Each row is a point. A path goes straight from each point to the next, and from the last back to the first. The post is the endless flat space through its rows: a point in 2 columns, a line in 3, a plane in 4, and so on, so that a path can go around it. Count how often the path circles the post. Going back the other way cancels.
In the rows, zero is written as 128.

Post (1 x 2):
[[137 120]]
Path (18 x 2):
[[105 164]
 [107  90]
 [128  65]
 [150  89]
 [161 134]
 [166 132]
 [152 148]
 [122 144]
 [ 79 104]
 [104  47]
 [154  34]
 [153 120]
 [143 160]
 [121 144]
 [100  84]
 [138  59]
 [185  97]
 [160 201]]
Times around: 3

Post (3 x 4):
[[130 124 117  85]
 [133 155  88  93]
 [106 142 153 158]]
Path (25 x 4):
[[157 220 134 126]
 [115 115 129  29]
 [ 89 121 139 124]
 [ 66 117 138 195]
 [ 69 146 113  89]
 [122 162 139  48]
 [143 158 133 111]
 [171  67 161 144]
 [ 98 106  79 132]
 [ 33 131 126 140]
 [101 202 112  96]
 [120 181 127 139]
 [174 116 106  77]
 [138 116 123 148]
 [ 86 150 113 152]
 [ 66 176 141 110]
 [122 192 149 115]
 [197 176 113  92]
 [133 168 107 165]
 [188 157 124 104]
 [118 172 154  75]
 [ 91 159  90  83]
 [ 62 123 120 159]
 [152  99 110 154]
 [173 211  92 219]]
Times around: 1

Post (7 x 8):
[[121 163  98 142 128 151  98 166]
 [188 197 191 113 151  96 121 143]
 [102 126 116  90 147 171 114 107]
 [160 142 123 121 159 109 112 173]
 [197 108 159 109  90 150 139 116]
 [143 136 176 118 144 190 129 128]
 [ 90 139  83 139 136 138 197 110]]
Path (29 x 8):
[[147 149 139  87 157 192  20 136]
 [104 115 142 102 168 201  67 107]
 [143  74 159 108 158 119 112 169]
 [154 157 187 141 105 141 173 158]
 [137 164 128 112 211 144 142 202]
 [168 154 171  92 141 181  68 129]
 [180 162 131 168 120 121 150 137]
 [ 79 112 128 132 166 189 118 138]
 [149 114 179 106  64 180 129 120]
 [122 183 128 108 179 151 119 179]
 [192 193 144 143 153 134  94 224]
 [144 171 148  61 150 125  65 153]
 [113  97 176  95 111 181 104 123]
 [173 125 160  85 106 126 104  94]
 [149 160 109 165 109 155 141 114]
 [151 156 147 167  84 105 213 106]
 [155  69 196  50 114 183 150  77]
 [101 100 108  65 149 179 141  92]
 [174 143 129 117 172 152  72 193]
 [158  98 102 115 103 148 162  78]
 [ 93 120 129  73 138 107 142  31]
 [ 84 167 185 157 161 161 191 149]
 [162 142 184 130 145 175 152 157]
 [180 179 114 118 121 152  83 177]
 [120 150 181  94 134 185 185  35]
 [182 132 205 134 104 111 192  77]
 [100  92 121  76 135 149  92 116]
 [185  72 129 122 120 134 184 167]
 [140 114  37 155 146 143 245 166]]
Times around: 4

Post (10 x 11):
[[141 125 146 125 177 152 145 168 133 142 131]
 [ 59 157  76 157  67 198 108 162  78 170 162]
 [132 124 125 172 136 115 134 102 146 107 113]
 [153  97 113 143 115 152 167  86 112 121 163]
 [126 152 125 102 162 163 141 144 155 128 108]
 [125  82  82 172 118 103 171 109 126 106 114]
 [144  91  79 152 139 101 121  65 136 116 101]
 [128 136 172 114 174 190 143 153 102 107 110]
 [ 58 165 109 127  91 136 132 121  99 160 121]
 [110 199 122  95 133 133 112 151  84 106 129]]
Path (32 x 11):
[[116  94  93 199 163 133 199 152 122 113  94]
 [125 124 118 160 171 131  98  73 147  75  77]
 [ 61 161 143 131  87 159 151  65 118 177 156]
 [ 64 179 165 127 130 140 161  95 133 135 117]
 [127  78 139 178 178 177 100 152  96 116 145]
 [ 76 154 142 107 102 111 171 150 127 167 147]
 [ 95 123  79 144  56 137 140 157  63 148 124]
 [174 166 123 108 131 174 189 114 181 143 124]
 [ 85 136  55 185  87 109 188 119 119 138 146]
 [176  98 105 249 134 115 132 127 170 119 151]
 [121 223 152  59 141 100  99 124 143  81  41]
 [109 127 143 112 168 131  92 169 174 164  87]
 [ 87 138 195 171 182 165  60 155 113  98 118]
 [177 158 104 141 155 105 126  91 162  97 160]
 [ 64 153 135 116 146 141 124 107 105 100  80]
 [151 129  96 158 118 193 107 158 129  55 160]
 [137 116 132 185 146 109 130 136 192 144 113]
 [145 177 202 116 171 173 111 141 124 168 137]
 [105 173  68 134 189 128  90 117 153 161  63]
 [103 129 109 216 170 148  65 134 135 113 132]
 [ 75 105 211 142 144 184 195 132 112  63 113]
 [116 128 131  93 121 125 162 132  87 112 121]
 [138 182  78  94 103 139 132 128 111 114 135]
 [131  90 144 186 114 205 138  80  72 157 154]
 [149 124  24 145  95 127 151 184 117 126 156]
 [114 131 110 163  67 191 125 159 152 148 165]
 [106 134  75 166 126  93  76 146 190 139 145]
 [ 54 110 130 162 124 124 168  99 125 139 117]
 [124  83  78 168 110 104 150  72 170 113 135]
 [120  84 138 136 136 131 165  79 176 156 115]
 [118 219  99  37 155 136  73 122 150 171  82]
 [134 135 141 172 137 211 100 148  90 130 131]]
Times around: 2
